Each wall is flat, endless, passes through zero and stands at right angles to its row. A trip goes straight from one point to another. List the walls that it crosses, first one first.

Walls:
(1): [ 7 20]
(2): [9 9]
(3): [-14 -18]
(4): [-42  31]
(5): [  3 -25]
Trips:
[-20  17] to [-37 -26] => 3, 1, 5
[-19   4] to [ 18 -28] => 5, 4
[-4 -9] to [23 -4] => 2, 3, 1
[-17 -45] to [ -4 -28] => none

Walls:
(1): [ 21  -7   1  32  -8 -22   6 -11   6  -9   0]
(2): [-24 -17 -13  -3 -24  30   4  -1  -7   9  -8]
(3): [  6  -4   4  -4 -22  10  34   3  -8  -4  24]
(4): [  6 -13   4 -43  18 -17 -28  -6  23  -9   8]
(5): [ -2 -34  -3   3   2  14  19  28 -15 -30  11]
(6): [ 2 19  6  2  5 17  6 -7  4 16  8]
Trips:
[  9   7  -9  -1  -4 -26   1 -15  16  -5 -14] to [37 -6 17  0 -5  9 14 -2 28  3 -9] => 6, 3
[ 29  -3  -5  32 -12   8 -14 -17   5  -4  -7] to [  6  24 -27  30  -1  19  26   7  13 -15 -11] => 3, 2, 5
[ 21  15  22   8   2  -2 -26 -16   9 -14  25] to [-23  31  23 -33 -46  -2   6 -14  22 -10   5] => 3, 1, 2
[ 10 -23  13  19  -9  18  10  41  18   7  -5] to [13 -6 15 17 -2 12  9 12  9 -8 11] => 6, 2
[-19   8   1  -8  16   0  18 -18   0   2 -32] to [  2   1 -21   9   3  -4  -1  20  -6 -11   1] => 6, 5, 1, 2
[ 26  24 -40  29 -15   4 -12  14  11 -13 -42] to [  6 -18   6  -7 -19 -22  27  -2 -26 -22   7] => 5, 3
[  0 -14   4  -8  23 -36 -12 -26  18   5  13] to [  9 -35  -4  -9  -3 -15 -32  -2  -5 -12  14] => 5

Walls:
(1): [-25  10  18   7  35 -20  11  36  21   3  27   5  16   6 -28 -24  17  33
  13   3  12  23   6 -11   7 -20  27  -6   6  -9   0 -20]
(2): [ -4   1  14  17  23  -8 -13  45   6  -7  20 -27   1   2  33  -7 -38  -3
  24 -32  -8 -10 -19  27  -9 -13  -2   5   3  13 -12   2]
(3): [ 23 -25 -31  -8   3  -4   7 -27  -3   2   4  -3  -7  13  -4  14  12  15
  17 -28 -19 -17  38   6 -13  -5  -6   2   4   2 -20  -5]
(4): [-18  -7   2 -13 -19  20   4   2 -16 -13  26  -1 -18  30   6  15   9   4
  18  11   1 -39  -2  26   3 -10  22 -27  11  12 -20 -32]
(5): [  1 -15   6  27 -20  15 -36   0   0  -7  -2  26   9  23  -4  -4  20 -16
 -23 -13 -18 -11  19 -17   3  -1  36   0   3  14 -30  -5]
(6): [ 13  -5  -4   5  -3   2   0  -6  -9 -36   3 -26  16   3 -31 -16 -13  -4
   4  -5  -7   9   6  -9  37  27  14 -15  -1  10 -11  35]
(7): [ -7   6  -6   9  35 -18  -6  -3  33 -17   0  26  -4  -5   0 -18   2   5
  19 -18 -37  -8   2 -36  12  -3  -8   0   0 -22   6 -35]
Trips:
[ -7  36   4   1  15   6   5  15 -26 -45  12  -1  25 -15  -3  -7 -10   7
  25  21  24  -9 -43   1  -5  18   6 -13   9  21  -7  12] to [-16 -17  14  13 -11  -6  11  10  -6 -25  17 -18  -2   5 -11  30  -1   8
 -16  -8  -6  -3   5 -15  17  -3 -25  -6  29 -26 -15  -5] => 7, 3, 5
[  8 -15   8 -24 -20   1   6 -21  10  -5  -6   4  11   9  -2 -23 -10 -10
  -4  -1  -3  23 -37  -2  -4  31 -18 -16  -7  10  -2 -13] to [-14  12  36 -10  -9  24  26 -11 -20   9  17 -15 -34 -17 -13 -11  -6  14
  27 -32  25  28  -4  39  24   4 -15 -10  20 -12  -2  26] => 4, 2, 1
[ 16  19  -8 -30  17 -12  -1  -4  -7   7  -9  17  -6 -34  17  11  23  11
   5  20   4 -16 -19  27  17  -1  16   9  37   9 -31   7] to [-16  -3 -25 -21  -4   2  -5 -10 -39 -28   1  -3 -18 -42 -33   8  22 -21
  23  17 -23   5  14  -8 -11 -50  28  23 -29   0 -35 -12] => 5, 7, 1, 6

Walls:
(1): [-16  14   5  29  -1 -15 -25  20  18  10  12  40  10  -6   9  21  -8  13
   1  37  21  10 -26 -35 -11  22  11   8 -38  -3  37  11 -10   3  -7  -2
   9 -13 -38  11  21  20  11 -37  39  -4  31 -22]
(2): [-10   1  10  20 -16   4  12  50  17  34 -14  27 -15 -24 -11  21 -16  14
  29 -23 -12 -12   2 -10 -14   5   4  11  17   7  -7  -1  -3   7  33  27
 -21 -17  19   8   8 -17  19  22   5  -9  24 -21]
(3): [ 18  21   8   7  17   9 -16  -4   2  -2  -4  -6   0 -11  -4  -8 -25 -15
  20  10 -36 -11 -10   3   5 -10  -6  -8  15 -15 -14   3  -8   2  12 -15
 -37 -19 -15  -1  29  30   3  30   5  10   6   7]
(4): [ 10  -3  28   0   3   2   8  24  19   9  16 -11  20  28 -20  11 -10 -32
 -15 -12  20  -3  11  -2 -27 -45  40   0  35 -21  -7   8   3  -1  -2 -31
 -13 -20   9   5  10 -42   7  14 -10  18  22   1]
(5): [-13 -34  -8  17  23   0 -31 -26 -29   1  -8  23  -5  -4   1  49   2  16
 -25  17  -2   9  -4 -12   7  46  14 -15  21  -3 -16  -7   0 -18   3 -21
  -5  -3  -2  11  -2 -32  14   9   0 -28  12  13]
(6): [-16 -13  11  12   2 -12 -11  -2 -22   3  20  13  27   0  17  21  24 -12
   8 -25  36   9  23   8   6  43  -8  12   9  35 -16  -1 -12  14  27   9
   2 -16  -6  20 -24  -5  -9  27 -41  31  -5  -2]
(7): [ -1  -8  -3  16   3   9  16   9  14  28   5 -11 -15   2  -8  -8 -12  36
  -8 -17   4  16 -18 -15 -26 -23  10   4  -9 -16  13   2  24   2  23  -1
  31  -3  16  10  16  18  40   8  -4  15  -7  -4]
Trips:
[-46   6   8  13   7 -16  -9  -4  -1  18 -58 -31  10  33   8  16   4 -17
  25 -13  -6  32  -5  28  -6  19 -47  -5  -6 -29  -7  12  -1  -3   1   0
 -27 -28  25   6 -33  12   1   7   7 -13  16 -30] to [ 32 -16  -4  18 -15 -17 -15   2   0  -4  14  47  -7 -31  12 -21  22   7
 -12  20  16 -39 -12   8   7 -26   7 -19 -15   6  21   4   9  11   4 -10
  23  17   4   7 -23 -16  -6 -39  23  12  -7 -23] => 1, 3, 5, 6, 2
[ 10  16 -23  36   4  25  31  14  51  -9  17   2  -1  -8 -22  -7   1 -43
  15  12 -25   4 -20   1  17  38  15  -4  31 -12  10  30 -20 -10 -19  -1
 -44   5  -9  17  -4 -13  38   6   4   5   6   3] to [ 25  -6 -17 -18   4  -2   8  10  -6 -12   0  29  16  26  17  26   5   3
  17   3 -17  12 -21 -20   3  19 -21 -12 -25 -25  27   9  -8   2  21  -4
 -10 -25   6  -6  18  -1  -2  19   3 -25 -33   3] => 4
[-11  16  -3  -9  28  37 -12  -4   0 -26  -2 -33  -8   0 -27 -13  -4   7
  -5 -28  21 -24 -11  14 -21 -10  10  -8  -5  16  12  21  25  10 -10  10
   7  -7   4  -1  10   9  40 -22   7   1 -37   5] to [ 14   2  17 -35   7 -23 -15  16  16   6   4  -5  26 -20 -14 -24  -1 -14
  -6   7  36   2   4   1 -10  21   2  -1 -13 -60  -9  25  16  19 -16  12
 -16 -34   4  13  18  23  10   2  16   4 -26  19] => 3, 1
